Every row gives one point. Each copy is the shape, with its points in the same order, turned, moved and blurred by noise. Say if it was mirrored as well.
In the rows, 128 means zero.

Shape, 7 rows:
[[118  75]
 [132 165]
 [129 191]
 [116 144]
 [130 152]
 [106 200]
 [164 120]]
Copy 1, 7 rows:
[[158  89]
 [ 96 149]
 [ 83 169]
 [123 140]
 [106 141]
 [ 99 198]
 [ 98  96]]
Copy 1 is: mirrored
Copy 2:
[[114  83]
 [144 169]
 [143 196]
 [124 151]
 [140 155]
 [124 207]
 [166 120]]
Copy 2 is: only turned

Shape, 7 rows:
[[156 132 106]
 [145 125 169]
 [150 165 156]
 [156 139  91]
 [120  71 130]
 [ 78  56  88]
 [141 159 106]]
Copy 1 (7 x 3):
[[168 145 115]
 [179 125 178]
 [180 164 178]
 [174 151 100]
 [144  77 126]
 [ 87  75 100]
 [156 163 126]]
Copy 1 is: only turned
Copy 2:
[[111 166 110]
 [148 140 157]
 [132 180 163]
 [ 95 174 101]
 [112  90 115]
 [ 62  67  99]
 [ 93 184 126]]
Copy 2 is: only turned

Shape, 10 rows:
[[115 168 179 107  87 128]
 [131 143 183 150 157 123]
 [203  99 136  95 240 148]
 [142 170  82  77 106 134]
 [112  89 121 143 115 168]
 [131 158 109 155  52 156]
 [171 100  98 138 165 117]
 [134 120 148 119 150 113]
 [ 71 165  87 118 130 154]
 [ 91 128 150 120 110 125]]
Copy 1, 10 rows:
[[107 143 164  74  92 139]
 [ 96 128 175 114 163 110]
 [212 121 166 117 242  94]
 [180 152 103 127  94 123]
 [129  83 142 135 138 175]
 [114 133 152 154  67 168]
 [164  95 148 158 164  95]
 [127 103 150 108 145 101]
 [112 136  75 125 122 159]
 [102  97 131  89 117 135]]
Copy 1 is: only turned
Copy 2:
[[138 161 167  83 105 154]
 [117 111 173 144 137 154]
 [174  82 109 184 238 173]
 [161 194  88 101 146 129]
 [101 106  80 107 120 180]
 [132 175  94 112  55 161]
 [147  96  77 167 154 128]
 [133 109 135 124 149 131]
 [ 79 189  93 105 141 147]
 [107 128 130  84 119 140]]
Copy 2 is: only turned
Copy 3:
[[113 170 127  98  34 115]
 [119 151 172 122 100 102]
 [225 133 176 101 183 132]
 [154 163  51  89  89 144]
 [135 121 129 157  80 183]
 [112 180  72 170  48 149]
 [178 113 114 149 140 123]
 [144 120 140 111  99 118]
 [ 85 144  84  98 105 180]
 [107 124 129 111  58 142]]
Copy 3 is: only turned

Shape (12 x 8):
[[122 153 111 163 191 155 133 141]
 [181 170 188 103 143  62 146 116]
 [181  74 143  83 100  61 141  98]
 [168 155 114  75 112  70 128 196]
 [113 175  79 119 156 151 101 134]
 [159 132  95 150  95  84  93 109]
 [134 153 110 161 112  89 132 153]
 [102 134  95 142 164 114 100 107]
 [117  80  90 150 101  70 108  97]
 [130 115 178 105 112 159  72 109]
 [158 151 106  78 168 165 174  95]
 [192  85 117 175 199 123 131  97]]
Copy 1 (12 x 8):
[[108 137 107 139 204 135  98 142]
 [175 161 184 185 157  69 143  64]
 [171  75 194 153 101 114 180  66]
 [199 167 131 158  95  95 176 134]
 [131 143  90  99 151 113  81 151]
 [156 104 113 169  87 132  98  92]
 [127 153 105 174 118 138 127  98]
 [106 100 109 139 148  98  97 137]
 [110  62 117 159  94 136 127  92]
 [130 121 218 132 119 121  80 145]
 [160 144 141  69 189 113 138 100]
 [161  62 131 178 210 157 110  93]]
Copy 1 is: only turned
Copy 2, 12 rows:
[[ 93 136 108 123 185 128  98 158]
 [110 154 146 104 144  84 222  86]
 [162  96 157 141  88 146 212  81]
 [153 127 141  90  76  58 165 149]
 [109 162  76 115 125 136  95 163]
 [134 146 130 174  89 114 119  89]
 [106 128 149 136 109  86 113 116]
 [ 85 145 111 160 124 154 125 142]
 [115 114 158 198  75 148 134 108]
 [150 193 172 118 128 188 148 121]
 [122 108  59  71 155 158 149 119]
 [143 100 106 196 196 143 154 116]]
Copy 2 is: mirrored
